Rows are points. The points of each table are mixes of a few directions, plus a little noise. How many directions does each table use, and how many do they share? Where both have some left over, give the other angles between the two spaces (their principal angles), to ten degrees, smallest first.

First:
-0.28	+0.70	-0.33
+0.04	-0.14	+0.06
+0.05	-0.14	+0.07
+0.17	-0.40	+0.18
Second:
-0.05	-0.11	-0.23
+0.14	+0.35	+0.63
+0.03	+0.07	+0.12
+0.07	+0.18	+0.33
-0.15	-0.35	-0.65
-0.05	-0.11	-0.20
Directions: first 1, second 1, shared 0; angles 90

First:
+0.09	+0.12	-0.10	-0.21	-0.04	+0.05
-0.20	+0.45	+0.19	-0.31	+0.28	-0.06
+0.13	-0.65	-0.12	+0.61	-0.30	+0.03
+0.08	+0.21	-0.10	-0.31	-0.01	+0.03
+0.13	-0.68	-0.11	+0.67	-0.31	+0.03
-0.12	-0.25	+0.13	+0.37	+0.00	-0.07
+0.07	+0.32	-0.06	-0.41	+0.06	+0.04
-0.16	+0.54	+0.15	-0.44	+0.28	-0.05
Second:
+0.28	+0.36	-0.05	-0.46	-0.01	+0.06
+0.33	-0.27	-0.22	+0.12	-0.27	+0.09
-0.84	+0.11	+0.23	+0.08	+0.44	-0.14
+0.37	+0.03	+0.32	+0.29	-0.02	-0.08
-0.59	-0.29	-0.29	-0.01	+0.04	+0.07
+0.42	+0.02	-0.03	-0.01	-0.17	+0.05
Directions: first 2, second 3, shared 2

First (9 x 11):
+0.43	+0.03	+0.05	-0.10	-0.02	+0.15	+0.12	+0.23	+0.18	+0.01	+0.38
+0.21	+0.01	-0.05	-0.02	+0.28	+0.50	-0.06	+0.30	+0.17	-0.10	+0.21
-0.53	-0.12	+0.60	+0.07	-0.21	-0.36	+0.02	-0.17	-0.14	-0.13	+0.14
-0.29	+0.05	+0.10	+0.05	-0.19	-0.47	-0.12	-0.19	-0.17	-0.11	-0.47
-0.03	+0.16	+0.01	-0.11	+0.00	-0.27	-0.20	-0.42	-0.08	+0.13	-0.02
+0.03	+0.44	-0.41	-0.29	-0.05	+0.62	+0.12	-0.06	+0.06	+0.25	+0.04
-0.04	-0.62	-0.03	+0.33	+0.41	-0.05	-0.01	-0.04	-0.02	+0.07	+0.23
-0.02	-0.78	+0.04	+0.41	+0.11	-0.22	+0.37	+0.15	-0.03	+0.16	+0.35
+0.22	+0.85	-0.32	-0.36	-0.30	+0.08	-0.25	+0.19	+0.06	-0.27	-0.85
Second:
-0.10	+0.19	-0.08	-0.07	-0.24	-0.11	+0.08	-0.06	-0.07	+0.04	-0.24
-0.38	-0.30	+0.15	+0.16	+0.34	+0.19	-0.10	-0.16	-0.06	+0.00	+0.23
+0.00	+0.31	-0.14	-0.14	-0.38	-0.18	+0.12	-0.02	-0.06	+0.05	-0.35
+0.52	-0.53	+0.21	+0.21	+0.72	+0.30	-0.25	+0.28	+0.28	-0.16	+0.77
-0.25	+0.00	+0.01	+0.02	-0.02	+0.01	+0.02	-0.12	-0.08	+0.04	-0.07
-0.09	-0.27	+0.12	+0.13	+0.32	+0.16	-0.10	-0.03	+0.02	-0.03	+0.28
+0.14	+0.01	-0.01	-0.01	+0.00	-0.01	+0.00	+0.06	+0.04	-0.02	+0.04
-0.30	+0.38	-0.15	-0.15	-0.51	-0.22	+0.18	-0.17	-0.18	+0.11	-0.53
+0.78	+0.54	-0.27	-0.29	-0.59	-0.34	+0.18	+0.33	+0.14	-0.03	-0.38
+0.03	+0.39	-0.17	-0.18	-0.47	-0.23	+0.16	-0.01	-0.07	+0.06	-0.43
-0.34	-0.70	+0.32	+0.34	+0.83	+0.43	-0.27	-0.12	+0.04	-0.06	+0.70
Directions: first 6, second 2, shared 2
